Each row is a point. The window is the flat piece filled in between its corners: a triangle in 3 columns, a solid with four corners in 4, and so on. A path goes straight from each point to the next, and from the last back to the first. After which points does the path pass through the window?

Window (4 x 4):
[[3, 26, 25, -10],
[-23, 45, -9, 2],
[-24, -20, -53, -12],
[-1, -49, 33, 18]]
Path:
(1): [9, -48, 21, 26]
(2): [-28, -54, 18, -24]
(3): [-33, 14, -22, -34]
(4): [5, 13, -34, 28]
(5): [8, -2, 3, 18]
(6): [-15, -3, 9, -35]
(7): [-41, 15, 53, -7]
(8): [33, 29, 3, 21]
(9): [15, -5, 27, 23]
(10): [-26, -22, 73, -14]
(11): [-29, 26, 22, -18]
(12): [15, 48, -51, -3]
Through the window after points: none

Window (8 x 8):
[[4, -56, -34, 17, 12, 8, 30, -8],
[-11, -8, 2, -91, -9, -23, -18, 12],
[24, 68, 15, 79, 26, 10, -6, -24],
[-34, 45, 11, -7, -38, 54, 3, 1],
[45, 7, -48, 36, -23, 1, 27, 18],
[-14, -30, 4, 15, 11, -29, 56, -11],
[6, -4, 50, 13, -7, 1, 0, -19],
[-28, -30, 22, -15, 4, -16, -5, 28]]
Path:
(1): [17, 2, 43, 7, 16, 23, 25, 0]
(2): [-14, -3, 25, 6, -30, -14, -16, -23]
(3): [-17, 10, 11, 30, -38, -10, -13, -8]
(4): [39, 23, 5, -2, 57, 40, -2, 12]
(5): [-3, 6, 19, -43, -4, 22, 16, 18]
(6): [-35, 26, -25, -13, -42, -15, -37, -21]
(7): [-22, 34, -31, 0, -39, -51, -11, -7]
(8): [17, -10, 33, 12, 3, 89, 31, 20]
Through the window after points: 1, 5, 7

Window (11 x 11):
[[25, 57, -1, -49, -28, 28, 10, 27, -25, -1, -30],
[-5, 23, 2, 29, 13, 25, 3, 8, -13, 24, -46],
[29, -22, 31, -1, -50, 6, -28, 26, -31, 40, -28],
[-44, -53, -7, 41, 6, -29, -7, -17, -53, 9, -53],
[-36, 14, -27, -36, 28, 44, -34, 39, -16, 11, 10],
[16, 23, -19, 27, -86, 19, 31, 25, -30, 2, -62],
[3, -5, -6, 8, -2, 22, 41, 22, -28, 46, -49],
[21, 10, -69, -18, 6, 9, -6, -13, 0, -17, 24],
[10, -27, 29, 17, 54, -13, 22, 48, 1, -14, 30],
[1, -3, -20, -5, -5, 11, 55, -33, 41, -40, 22],
[41, 38, -8, -38, -58, -15, 33, 25, 58, 14, -18]]
Path:
(1): [-40, 46, -11, -8, 0, 0, 24, 13, -13, 27, 10]
(2): [25, -9, -24, -12, 5, 29, 5, 17, -9, -17, -31]
(3): [29, -41, 8, 3, 1, 17, -5, 29, 11, -20, -41]
(4): [-18, 67, -23, 7, -21, 8, 18, -2, -29, 46, -1]
(5): [-11, 41, -4, -1, -37, 0, 4, -2, -23, 40, -18]
(6): [19, -5, -18, -20, -26, 25, 15, 15, -12, -13, -54]
(7): [35, -33, 19, 0, 17, 18, -37, 46, 21, -45, -35]
(8): [-14, 4, 6, 5, 15, -8, 37, 24, -30, 38, 33]
Through the window after points: 3, 7
